Rows are points. To make a cloud, some directions were put in groups of two or more. Within a group, all points are equally far from the middle, so they leave a hole (a ring in 2 directions, a hollow ball in 3). The other directions are filled evenly. Then the cloud was stretched, turned, moved and blurred a little. How many holes are there, and how many directions does each take, smallest first?

Cloud (19 x 3):
[[-0.5  4.3 -0.5]
 [ 4.2  3.1  4.7]
 [ 4.7  0.7  0.2]
 [-3.3 -1.5  0.1]
 [-2.7  3.0 -1.6]
 [ 2.7  3.9  0.6]
 [-2.5 -2.3  4.0]
 [ 3.9  3.2  2.2]
 [ 3.6 -2.5 -0.7]
 [-3.7 -1.1 -2.5]
 [ 0.9 -4.0  3.5]
 [ 0.8  4.5 -3.9]
 [-0.6  4.1  3.4]
 [-4.0  0.6 -3.5]
 [ 2.1 -3.6 -1.3]
 [ 1.2 -4.0  3.3]
 [-3.0 -1.0  4.5]
 [-2.7  2.6  1.2]
 [-1.6 -3.6 -1.1]]
Holes: 1 (2)

Cloud (31 x 4):
[[-1.1  0.2 -3.1 -1.2]
 [-2.1 -2.9 -2.2  2.0]
 [-3.8  1.7  6.0 -3.5]
 [ 1.4  3.2  0.6 -1.6]
 [-0.7  4.5 -1.6  1.9]
 [-3.1 -3.3 -0.6 -1.1]
 [-3.8  4.5 -2.6  1.4]
 [ 0.3  0.4  5.1 -0.3]
 [ 0.4  4.1 -2.2 -2.6]
 [-0.4  3.8 -1.0 -4.2]
 [-4.7  1.2  1.5  3.7]
 [-0.6 -2.8  2.5 -4.7]
 [-3.8 -0.5 -1.3 -0.9]
 [ 0.6  0.0 -2.1 -4.8]
 [ 2.7 -2.3  0.5 -3.9]
 [-5.5 -1.5  3.4 -5.3]
 [ 0.3  5.1  3.8 -5.2]
 [ 0.4  2.0  1.9 -4.0]
 [ 0.6 -2.8  2.5  1.7]
 [ 0.8  5.0  3.8 -1.6]
 [-2.0  0.5  5.7 -0.8]
 [-2.1 -1.9  4.5  2.9]
 [-2.8 -1.4 -1.1 -3.5]
 [-6.0  1.7  0.6 -2.1]
 [-3.7  3.1  5.2  2.4]
 [ 2.5  1.8 -3.6  2.1]
 [-1.0  3.9 -1.8  1.6]
 [-4.0 -3.8  5.5  2.1]
 [-2.4  3.6 -3.6 -3.2]
 [ 2.5 -1.9  3.0 -0.2]
 [ 0.9  0.4  0.3 -2.2]]
Holes: 0

Cloud:
[[-3.9 -0.2 -2.3  0.8 -1.7  5.1]
 [ 0.0  0.8  1.6  2.3 -5.6  1.0]
 [ 4.6 -3.3 -1.0 -2.2 -1.5 -3.1]
 [-0.1 -1.3  6.1 -0.9 -3.1 -0.5]
 [ 7.9 -0.9  0.7 -2.2 -1.5 -3.8]
 [-1.7 -1.9 -3.7  2.2 -1.7  4.2]
 [ 8.7 -0.4  0.8 -1.6 -1.2  1.1]
 [ 2.7  3.7  0.7 -4.5 -2.3 -3.2]
 [ 2.4 -3.4  4.1 -0.8 -5.8 -2.8]
 [ 2.4 -0.5 -3.3  2.9  0.2 -1.0]
 [ 0.2  4.9 -0.7 -0.1 -1.6  0.7]
 [-3.7  0.9  0.5 -2.1 -1.2 -3.6]
 [ 0.2  0.1  7.3  1.6  1.7 -2.5]
 [ 6.9 -2.5 -0.1 -2.0 -2.8 -3.7]
 [-0.8  1.5  4.2  1.8 -2.6  0.8]
 [-2.2 -0.9  0.1 -4.8 -1.2  1.4]
 [ 2.9  4.9 -0.3 -1.7 -1.4 -5.6]
 [ 5.2  2.2 -1.1  3.7 -0.4  0.5]
 [ 4.5 -0.6  5.1 -1.4  1.5 -4.1]
 [ 3.1  0.6 -0.2 -3.6  3.2  0.3]
 [ 0.9 -1.6 -3.0 -0.5 -4.1 -4.6]
 [ 3.0 -0.4 -3.1  2.7 -3.3 -5.1]
 [ 2.1 -1.6 -2.7  0.3  0.7 -4.8]
 [ 5.1  1.3 -2.8 -1.4  0.1 -3.6]
 [ 3.2  4.7  3.8  1.8 -4.8 -1.7]
 [ 2.3 -4.6 -0.2 -2.4 -2.0 -2.5]
 [ 4.1 -4.5  2.6  0.7 -3.5 -0.8]
 [ 0.4 -2.3  0.1  4.9  2.8 -1.2]
 [ 3.0  5.6 -0.8 -1.3 -2.1 -4.0]
 [-0.4 -5.2  2.4 -2.6 -2.2 -0.6]
 [ 2.3  3.6  2.9  0.9 -3.5  3.9]
 [ 1.3 -5.1  1.4  3.1  0.3  4.1]
 [ 4.8  2.2 -0.8 -4.2  1.2  1.0]
 [ 5.4 -3.7  2.7  0.5  0.0 -1.2]
 [ 1.6  1.7  1.7 -4.9 -4.7 -3.3]
 [ 5.8 -1.1 -1.2 -3.2  2.3  3.9]
 [ 3.6  4.8  1.2  2.6 -1.3 -2.4]
 [-0.4  1.2 -1.5  1.6 -5.8  0.1]
 [ 4.8 -3.2  1.3 -1.2  2.8  3.6]
 [-2.9 -1.5  1.2  2.8 -2.8  1.8]
 [ 1.6  3.4 -2.5 -1.6  2.3  1.4]
 [ 0.3 -2.2 -4.0  1.4 -0.7 -1.2]
 [-0.9  2.4 -0.1 -0.2  3.2 -2.4]
 [ 0.0 -4.9  4.7  1.6 -3.2 -2.0]
 [ 2.2 -0.9 -3.9  2.7 -1.3 -0.7]
 [-3.9 -3.3 -1.7 -0.9 -0.9 -2.3]
 [ 1.4 -1.3 -4.4  2.6 -0.6  1.0]
 [ 1.4  2.3  2.7  1.5  1.5  5.9]
 [-1.0  2.2 -2.3 -0.9  4.8  3.6]
 [ 0.7 -0.8 -2.3  3.3  3.4  0.5]
 [ 6.0  2.3 -4.3 -1.2 -0.8 -1.1]
 [ 2.5  1.2  5.0 -1.9 -1.3  2.7]
 [ 5.7 -0.3 -1.6 -3.4  1.7  1.6]
 [-1.5 -5.6 -2.2 -3.1  0.9  3.2]
 [ 4.2 -1.8  1.1 -2.5 -6.4  3.9]]
Holes: 2 (2, 2)
